Each row of a before or after table is a point. The points were changed in one or more steps. Then noise was added and the rows were shuffled. The steps act on how far a point lies along the listed directions, d1 being the first. What was done? A step turns or swaps two directions, mirrors them in a line or flattens them onto one, adds a multiple of one to another, or multiplies one. Angles are multiples of 10 degrees, from the lower direction toward the higher: turns from -170 to 170, lines from 10 to 170 but not 90. Use the fewest steps. Two steps may share a direction if one is a turn and the other turns, adds or multiplies; they go together, in the order done. Otherwise the lowest direction goes first.

Directions:
(1): [-34 -17 -32]
(2): [-33  32  19]
(3): [-14 -34  33]
Before, 14 rows:
[[  4  13 -10]
 [ -7   2  41]
 [  3  -7   9]
 [  6   7  20]
 [ 25 -24  21]
 [-60  -8 -21]
 [ -5  33  10]
 [  3  14 -52]
 [ -7  10 -25]
 [-15  16  -9]
 [-48  46  25]
 [ 16 -12   2]
 [ -5   5   4]
 [-56   7 -16]]
After (14 x 3):
[[ -9   5 -20]
 [  8   8  18]
 [  4  -4   7]
 [ -5   8  36]
 [ -2   3 -43]
 [  3   8  -7]
 [-59  -7 -24]
 [ 26 -19  18]
 [-57   5 -16]
 [ -5   4   4]
 [ -6  29  13]
 [-15  15  -6]
 [-48  45  25]
 [ 17 -11   1]]
Steps: multiply d3 by 0.7

Directions:
(1): [ -4  29 -49   7]
(2): [-38  25  21  28]
(3): [42 16 10 35]
(4): [ 10  40  18 -36]
Before, 12 rows:
[[ 18 -54  -1  55]
 [-26 -10  17   2]
 [ 13  31   9  12]
 [ 25  10  14  -6]
 [ -2  12  -9 -20]
 [  4  22 -19  21]
 [ 32  15   2  20]
 [  4  29   7  24]
 [  0   0   1 -22]
 [-19  20  21 -18]
 [ -3   1  10  -7]
 [ -6 -19 -14  22]]
After (12 x 4):
[[-18 -21 -16   4]
 [  3  15   4 -13]
 [ 11  -2 -21  13]
 [ 21  -5  -7  33]
 [ 16  -2   5  23]
 [-19  -8  21 -10]
 [  0   5  11  -3]
 [  4  20  28 -12]
 [ 20   9   8  15]
 [  9  19  -5 -15]
 [-32 -59 -13  35]
 [ 25   8   6  22]]
Steps: flatten d1 and d2 onto the line at 150 degrees; turn d3 and d4 by -40 degrees

Directions:
(1): [ -4  25  13 -21  10 -10 -58  42]
(2): [ 30 -14 -37  23  39 -27 -30 -22]
(3): [-30 -29   8  45 -39 -26 -23   7]
(4): [ -9 -56  38 -33  25  -8  -5 -11]
(5): [-25  -4   8  37  38  55  -9   7]
Before (9 x 8):
[[ 19 -24  -2  23  33 -29 -42  -3]
 [-23  23   5  13   5  31  -6  24]
 [ -3  16  15  -2   4   9   3  -8]
 [  2  36 -16  -2  -4   3  22   0]
 [-12  29  34 -32  16  12 -10  36]
 [-32   6 -14  32  47  56   6  -5]
 [ -1   6 -16   0   9 -16 -35  11]
 [-18  -8  17   3   5  -8 -45  27]
 [  3  49  -8  -6  18  40  11   2]]
After, 9 rows:
[[ 37  -1  -4  -8  54 -12 -26  -5]
 [ -8  12  18   3  -3   8   0  -6]
 [-29  16  39 -13  -4   3 -17  40]
 [  5  17 -17 -12  18  -6 -26  11]
 [-28  15   1  26   2  21 -16  24]
 [ -9  30 -10   2 -18   4  23   8]
 [-36   8 -10  29  40  61  11  -2]
 [-18  45   7   0 -10  42  14  12]
 [ -6  -5   7   3  19 -11 -50  21]]
Steps: turn d2 and d3 by -50 degrees

Directions:
(1): [-25  40 -42  -6 -17  31  46   9  41  -1  -8]
(2): [  3  37  21  36 -26 -31 -38  24  46   4  13]
Before, 11 rows:
[[  8   9  19  27  -7  -7 -27   8   3   8  16]
 [-25  25 -15  -1 -12   8  19   3  20  -8   7]
 [ -3  25  17  20 -14 -20 -27  16  33  -9  10]
 [ -5  16   2   9   6  -4   8  13   4   2  -2]
 [  8  11  12  25 -17 -35 -12   9  12  -3   1]
 [-13  14 -17  -3  -6   8   7   1   9   8  -1]
 [  3  -6  17  -1  -6  -7 -24   4 -14   0  17]
 [ -9  -7 -26 -23  12  39  29  -5 -16   8  -9]
 [ 18 -60  22 -10  23  -3 -22 -23 -59  -2 -10]
 [ -9  17 -22  -6  -3  17  20  -8   9  -4 -11]
 [  6 -37   2 -17   8   6  -1 -23 -39  -8 -12]]
After (11 x 11):
[[  1   3  15   4 -12  -8 -25   8  -4   1  18]
 [ -6   5 -21 -12   4  19  21 -14  -4  -4 -13]
 [-11  35   2  15 -18  -6  -9  17  43 -10   6]
 [  1  21   1  23 -22 -27   0  11  22  -4  -1]
 [  3  20  10  28 -13  -1 -18  12  15   8  15]
 [ 12 -37  16  -7   6  -8 -20 -19 -36  -7  -6]
 [ 24 -48  39   9  13 -24 -49 -12 -43   0  -2]
 [-26  14 -20 -10  -5  15  28  -3   8  -9   3]
 [-12   7 -19  -8  -2  12  11  -3   1   8  -3]
 [ -6  16  -1   6   7  -1  13  11   2   1  -3]
 [ -1 -23 -14 -24  20  31  17 -10 -33   8  -8]]
Steps: turn d1 and d2 by -30 degrees

Directions:
(1): [-57 -39  15 -26 -27   3 -11 -13  49  -4 -22 -19]
(2): [-40 -21  19  39  -2 -36 -22  10 -35  -3  49 -22]
Before, 12 rows:
[[ -5  -6  -3 -19 -11  14   6 -16  24  -7 -15  -1]
 [-10   5   5  37   9 -27 -22  19 -49   3  48 -15]
 [ 22  12  -3   4  15   5  11   5 -19   0   5  12]
 [-47 -38  19   8 -20 -26 -22   1   6 -11   8 -21]
 [  8   7  -5   7   9  -2   7   1  -5  -2   0  16]
 [-17 -12   1  -5  -7  -3  -7   1  11   2   0 -14]
 [  5   6   5  21   6 -19  -9  13 -21  -3  15  -9]
 [-26 -21  13   7  -3 -13 -14  -4  -9  -6   8 -14]
 [-29 -10   2 -10  -5   8   0 -12  25  -4 -13 -12]
 [ -4 -13   9  14   1   1   3   2  -9   1  12  -4]
 [  1   2   3  26   4 -17   1   8 -33   6  22   1]
 [ 16   0  -4  -6  12   0   7   4   4  -7 -17   1]]
After (12 x 12):
[[ -2  -1  -3  -5   2   3   7  -4  13  -3 -12  14]
 [ -7 -15   3  -7   4  -6   0   2  12  -9 -15  -8]
 [-26 -16   7   7 -10 -10  -6  -8  -2  -9  18 -14]
 [-24  -3   5  22   6 -11  -5  -1 -15  -4  22 -15]
 [ 17   0   1   8   7  10  10   1  -9   3   3   5]
 [ 24  11  -1  36  13 -25  -7  15 -49  -5  29   5]
 [ 19   8  -1  15  15  -6  -2   1 -32  -3  11   3]
 [  0   1  -2  12   4  -9  -6   8 -14   3  16  -9]
 [  4  -2  -1 -20   2  16  10  -5  16  -1 -21   9]
 [ 32  21  -7  -3   8   3   5   7  -1  -1 -15   6]
 [ 32  18 -11  -3   6  11  18   0  -6   9 -15  18]
 [ 60  45 -25  -7  20  20  10   9 -18   9 -10  21]]
Steps: turn d1 and d2 by 100 degrees

Directions:
(1): [-15   6   7  14  14  -8  12  34 -22 -23  -3  49  10 -16  23 -20 -13  40]
(2): [ 55 -21 -18 -25 -16   9   9   5 -24  -5  14   6 -28  13 -19  10 -14  37]
(3): [-15  -7 -27  -7   1  -5 -20 -13  18 -60  -6  -9 -10   1 -17 -22  40  20]
Before, 14 rows:
[[  4  -5  -7  -6 -14  12  -7 -24  25   1  -9 -26 -10  19 -18  13  21 -13]
 [-12  -2 -27  -7 -12   0 -32 -37  47 -34  -5 -45 -18  11 -24   9  47 -31]
 [ 36 -22 -19 -12 -12  -3   2 -11   3 -32  -1   2 -21  10 -23  -8  18  30]
 [-30   7   9  20   1   3  -7  -6  12   0  10 -22  17  -2  14  -6  14 -13]
 [  9   8  24  17   5  -6  18  13 -26  48   2  12  15   0  21  19 -35   3]
 [-10  14  20  22  10  12  14   3   1  48   2   4  23  -5  13  19 -37 -37]
 [-12  17  19   7  15  -4  13  16 -26   6   2   5  11  -8  14  -9  -4  -8]
 [-20   0 -13  -2   6 -14 -16 -24   4 -12   7 -30  -6   7  -4 -20  26 -11]
 [-13  12   4  18   8   2  -7  -9   2  32  -6 -18   7 -12  29   3 -12 -44]
 [ 10   8  26   6   6   1  46  21 -25  50  -8  35  26   7  25  12 -60  -9]
 [ 44 -17 -12 -24 -22  24 -15 -17   1  14   7 -31 -17  17 -30  23  -7 -16]
 [ 16   3 -16  -9  -2   0  -4 -22  16  -5   7 -13  -4  19  -9  18   6  -5]
 [ 17  -2 -11 -14   3   8 -16   3  -5 -34   4   2  -6  15  -7  -7  13  16]
 [-17   0  -9  -1  -2  -4  -3  -7  16 -18  -5  -9   3  -1  -1 -13   8 -20]]
After, 14 rows:
[[ 50 -27 -23 -20 -16  -1   4 -10  -1 -35   3   4 -30  13 -27  -4  14  39]
 [-28   7   8  18   0   4  -6  -7  10   1   9 -21  16  -2  13  -4  14 -12]
 [-19  21  20   9  18  -6  11  14 -24   7   1   3  14  -8  16 -10  -4 -12]
 [ 10  -7 -10 -10 -17  13  -7 -26  21   0  -5 -24 -15  19 -20  15  21  -7]
 [ -8  -3 -16  -8   4 -12 -14 -22  -1 -12  10 -30 -12  11  -7 -18  24  -2]
 [ 19   2 -18  -9  -1   0  -4 -21  14  -4   7 -12  -7  20 -12  20   4  -1]
 [ -9  -2 -11  -4  -4  -3  -1  -6  12 -19  -3  -7  -1   1  -4 -11   7 -15]
 [ 29  -7 -16 -19   1   8 -15   4 -10 -36   6   4 -12  17 -11  -4  12  24]
 [ 40 -17 -10 -21 -19  24 -16 -16   2  14   6 -30 -18  17 -28  24  -7 -20]
 [ 11 -11 -34 -16 -19   3 -30 -34  38 -35   1 -43 -29  17 -31  14  41 -15]
 [-31  21  27  34  17  10  11   2  12  49  -4   2  34 -10  22  15 -32 -55]
 [-19  20  35  21  14  -4  42  18 -13  54 -16  31  41   0  36   7 -52 -32]
 [-15  17  32  26  11 -10  16  11 -15  50  -4   9  27  -5  29  14 -29 -12]
 [-21  17   7  25  11   1  -9 -10   7  32  -8 -18  14 -16  34   0  -9 -52]]
Steps: add 0.5 times d3 to d2

Directions:
(1): [ 16  22 -35  30  57  28  14  17 -13  20  22  11 -10  47  11 -13 -12  -4
   4 -21]
(2): [-22  20 -17  -3 -25  57   6  -7  43 -14 -16   4 -17 -22  35  12 -31   7
  12 -31]
(3): [ -3 -30  14  26  -4  47  -1   6 -33 -35  19  -2 -26 -12  -2   4   1 -22
 -60  13]
Before:
[[ -9   8  15 -24 -43   9   1 -13  27 -12 -23 -12  -7 -45   6  11  -7   2
   10  12]
 [ 11 -30  16  28  15  -3  -6   9 -52  -9  26   6 -23   9 -19  -9  15 -35
  -39  36]
 [  5 -27  21  25  13  25   7  17 -43 -17  18 -13 -11  -6 -16   8  15 -15
  -48  12]
 [-20  31 -11 -17 -23   3   4 -13  58   8 -24 -11  12 -14  14  -1 -18  16
   49 -24]
 [  3  28 -23   7  30 -11  -6  -2   9  19  11  17  10  27   3   2  -1   8
   35 -26]
 [  9 -13  11   6   8 -28 -10   9 -32   1   0  -1  -1  15 -31 -14   8 -17
   -9  15]
 [ 18 -17  34 -22 -25 -43 -14  -4 -20  -2  -3  -1   6 -16 -39   0  17  -1
  -18  23]
 [  1 -44  16   7  -5 -21  -7  16 -15 -15  18   1  11   9 -25 -12  27 -14
   -4   7]
 [ -6  20  -4 -21  -1  -6 -13  -1  20  16  -9   1  -1   3  16   6 -16  18
   21 -10]
 [ -1 -36  22 -22 -45 -20 -15  -9 -14 -21  -9 -15   3 -19 -22  13  27  13
  -13  37]
 [ -5  -3  16 -25 -32 -12   3 -11  24 -13 -19  -5   6 -18  12  21   0   7
   17 -11]
 [ 19  15 -19   7  18 -14   5   9  -5  18   9  -1   4  29 -13  -8  -8   6
   21   0]
 [  1 -31  25  -7 -52  19 -15   2 -12 -29   4  -4 -19 -25 -14  13   2 -11
  -46  31]]
After, 13 rows:
[[  5 -34   2  15  17 -18  -2  20 -16  -4  23   4   9  28 -19 -17  22 -13
    6  -1]
 [  2 -27  14 -19 -34 -20 -13  -6 -13 -13  -7 -12   6  -7 -19   9  25  15
   -3  32]
 [ 19  -8  -5  30  41 -12  -1  11 -43  13  27  12 -16  33 -14 -18  10 -27
  -13  22]
 [  2  19 -20  14  26   1  -7  -2   0   8  17  18   2  24   3   3  -1   2
   18 -22]
 [ -9 -12  24 -28 -44 -11   1 -12  22 -22 -21  -8   5 -28   9  23   2   5
    9  -5]
 [-13   1  26 -33 -61   3  -4 -18  29 -19 -29 -16  -5 -58   3  15  -5   1
    6  18]
 [ 15  -2  -3  16  30 -20  -3  14 -35  12   5   2  -4  34 -27 -19   4 -16
   -2   5]
 [ 21  13 -22  16  25  -2   8  11 -13  15  16   0  -1  34 -13  -9 -10   2
   10  -1]
 [  9  -7   8  19  30  10  11  17 -30   4  15 -10  -1  10 -13   4  12  -6
  -18  -1]
 [ 24  -6  19 -10  -5 -34  -9   1 -24   7   5   3   2   2 -33  -5  14  -2
  -15  15]
 [-10  10   5 -20 -12   1 -16  -3  14   4  -9   0  -5  -9  15   9 -14  14
    6  -3]
 [-28   8  11 -20 -51   8  -2 -17  51 -14 -26 -18   8 -41   8   7 -12   9
   23 -10]
 [  1 -17  20 -17 -50   1 -15  -1   2 -15  -4  -3  -9 -19 -11  11   1  -3
  -21  25]]
Steps: add -0.7 times d2 to d1; multiply d3 by 0.4

Directions:
(1): [  1 -36 -22  24   0   4  -8 -10 -52   7  19  -5  13 -22   7   4  -1  15
 -17  22  18  15  14  11  -1  39   8  30  20   1  12   7]
(2): [-50   3  31  12  -6   8   3 -22 -39 -17 -13  12 -23  18 -10   0 -24  -4
  -8   2 -21  -2   2   7 -44   1  -5   4 -12   4 -27   9]
(3): [  1 -15   4  -6   7  26 -27  32   0  -5  -1  -6  23  30  -6  25  16  20
  23  37 -12 -21   2  -1 -23  12 -36 -29  21   5   0   2]
(4): [-10 -36  -6 -29   7  26  -5 -28   7  25  -4   0   3  -1   3  25  -3  -1
  16 -18  -9 -34  17 -14   3   4  40  -7 -19 -19   5  40]
(5): [ 11   6  12  -3 -19  60   9   9  -1  -8   6 -21   9 -21 -18 -27  -2  12
 -26 -30   8  21   9  21  -6  10   1 -42  -5   4   4  13]
Before:
[[  1  16  20   2  -6   3  -8   3   7  -1  -9   8   1   6   1   4  -1  -5
   11  -5  -7  -4  -1  -1 -10 -12 -16 -17  -5  10  -8  -6]
 [  6 -20 -20   7   5  -5 -20 -12 -28  11   3  -5   8 -10  10  10  13  10
    8  25   8  -3  12   0   4  21   8  28  14   1  10  11]
 [-18   3  12 -18   7   8  11 -10   8  -1  -8   9  -9   8  -2   0  -7  -7
    6  -9  -3 -23  15  -4 -15 -17  10 -15 -18  -2 -14  15]
 [ 17  12  -3  -3  -1  -7   1  12  24   6 -12  14  -4  18   0   7  12  -8
    6   9  -1  -8  -9   3   7 -16 -11  -8  -2  10   5  -8]
 [  7 -44 -26  14 -12  60 -14  -4 -43  13  30 -21  20 -44 -13 -10   2  32
  -29  -8  24  18  21  16  -1  52  27  -9  10   0  29  24]
 [-15   8  10  -9  -2 -14   5 -15   7  -6  -6   8  -9   0  -1   7 -19 -10
   -3  -5  -6 -12  -4   2   0  -3  -5   7  -8  -3  -6  -4]
 [ 12   8   1  -8   6   9   7   5  23   1 -10   3  -3  14 -12   7   7  -2
   15  -1  -4 -11  -8 -12   0  -7  -5 -15  -9  -3  -4   6]
 [-33   4  36  -1 -10   1   1 -11  -9 -18 -18   7 -22  23  -8   0 -17 -12
    2  -2 -31 -17   1   0 -26   4  -3 -21 -21   4 -19   9]
 [ 12 -11 -10  13 -10  26  -4  -6 -31  -6   5 -12  21 -27  -6 -13  11  14
  -21   3  20  20   9  15  -6  36  -1 -15   9   0   6   0]
 [ 14   8  -9   5 -10  20   9  -3   1  -1   8  -9  -3 -30  -6 -24  -8   5
  -29 -39  13  29   4  13  16  -9  10  -8  -3   1   1   0]
 [ 11  11  -2   6   5  -6  -3  10   2   0  -2   3   4   3   1  -2   4  -5
    4   7   1   1  -5  -5   0   1  -6   4   3   4  -6 -10]]
After (11 x 32):
[[-14  23  20 -11   7  -2   5  16  19 -16 -12  11  -8  25  -5  -2   0  -5
   12  10  -9 -18   4  -2 -23 -25 -22 -25  -7   6 -20  -3]
 [ 10 -14 -12  12 -11  24   1 -15 -35  -1   7 -13  19 -34  -4 -14   8  10
  -25  -4  23  21  11  15  -3  37  10  -7   6  -1   9   4]
 [-32  15  36   4  -7 -20   1  -6  -7 -23 -20  11 -27  28  -5  -4 -17 -18
    3   4 -32 -14  -6  -3 -25  -1 -11 -12 -17   9 -23  -4]
 [ 10   3  -8   5   5  -5   1  -5  -4   6   2   4   1  -8   3  -2  -2  -7
   -1  -3   5   2   1  -7   6   6  14  12  -5  -1  -4  -2]
 [ 14  24   3   0   2   1  13   8  25  -8 -12   3  -8  12 -14  -6   7  -6
    8  -3  -2   2 -14  -9   0 -12 -13 -15  -8   2  -5  -6]
 [ 13 -19 -16  22 -15  53 -14  22 -34  -6  28 -23  22 -33 -18 -20   9  33
  -32   4  24  29   8  23  -6  45  -5 -19  18  12  25   3]
 [ -2  18  17   5  -8  -6  -1  -8   6   2  -8  12  -6  -5   3  -3  -6 -11
    6 -14  -2   2   0  -2  -5 -13  -3  -4  -9  10  -5  -7]
 [-16   2   9 -13   1  -8  -2 -10  10  -4  -6   8  -3   9  -2  17 -15  -4
    7   5  -9 -22  -3  -1  -5  -1 -10   1  -3  -2  -6  -1]
 [ 10 -21 -10 -15  -4  55 -11   1   0  10   7 -12  14 -16  -7   3   0  20
  -10 -26   3   0  14   8   4   4  10 -28   0  -6   5  22]
 [ 16  10  -5  -2  -3  -9   9  -1  21   9 -12  14  -8   7   1   0   6 -11
   -3  -4   4  -2  -7   5  13 -17   4  -2  -8   7   7  -5]
 [  9  -6 -15  13   3 -13 -16  -3 -25   3   3  -6   6 -10   8   2  14   9
    0  25  12   6   6   4   4  17  -4  26  15   7   6  -3]]
Steps: add -0.7 times d4 to d1; turn d3 and d4 by -120 degrees; add -0.3 times d2 to d5
